Rows are points. Any point is a mix of the corners, with weights that add up to 1. It lies inside the corners' shape when no weight is negative. Is each point inside? If not, which corners have a negative weight?

Corners:
(1): [-0.19  0.27]
(2): [0.68 0.26]
(3): [-0.05 -0.29]
Points:
[ 0.31 -0.30] -> outside (1)
[-0.04 -0.17] -> inside
[0.55 0.37] -> outside (3)
[0.68 0.06] -> outside (1)
[-0.11  0.06] -> inside

Corners:
(1): [-0.04  0.73  0.31  0.30]
(2): [ 0.06  0.21  0.87 -0.09]
(3): [ 0.09 -0.11 -0.62  0.58]
(4): [-0.11  0.26 -0.09 -0.18]
(5): [-0.65 -0.76 -0.23 -0.12]
Points:
[-0.26 -0.27  0.03  0.04] -> inside
[-0.25  0.10 -0.28  0.08] -> outside (2)
[-0.25  0.12 -0.32  0.17] -> outside (2)
[0.30 0.51 0.82 0.25] -> outside (4, 5)
[-0.34 -0.27 -0.17 -0.03] -> inside
[-0.18  0.00 -0.28  0.28] -> outside (2)
[-0.07  0.11  0.38 -0.04] -> inside

Corners:
(1): [ 0.67  0.03 -0.43 -0.63  0.18 -0.13  0.37 -0.06  0.16]
(2): [ 0.03  0.09 -0.47 -0.48  0.39 -0.30  0.27  0.19 -0.67]
(3): [ 0.50  0.46  0.01  0.93 -0.25  0.13  0.68 -0.19  0.37]
(4): [-0.38 -0.38  0.63  0.07  0.64  0.30 -0.48  0.23  0.23]
(5): [ 0.57  0.21 -0.77 -0.17  0.13 -0.03 -0.02  0.25  0.08]
(6): [-0.55 -0.61  0.64 -0.09  0.12 -0.39 -0.30  0.13  0.11]
(7): [ 0.78 -0.18 -0.14 -0.29  0.09 -0.07  0.08  0.39 -0.54]
(8): [ 0.34  0.02 -0.41 -0.55 -0.48  0.45  0.39  0.29 -0.45]
(9): [-0.13  0.15  0.37  0.24  0.19  0.14 -0.41 -0.43  0.16]
(10): [ 0.03 -0.40  0.05  1.06  0.19  0.24  0.31 -0.85  0.24]
Points:
[ 0.47  0.10 -0.15  0.13  0.09  0.18  0.08 -0.01  0.10] -> outside (2, 6)
[ 0.11  0.03  0.04 -0.03  0.07  0.14 -0.07 -0.11 -0.02] -> inside
[ 0.47  0.29 -0.28 -0.17  0.02  0.21 -0.09  0.46 -0.33] -> outside (1, 6, 10)
[ 0.43  0.15 -0.21  0.09  0.03  0.15  0.30  0.01 -0.08] -> outside (6)
[-0.05 -0.21  0.15  0.12  0.12 -0.09 -0.05 -0.05  0.09] -> inside
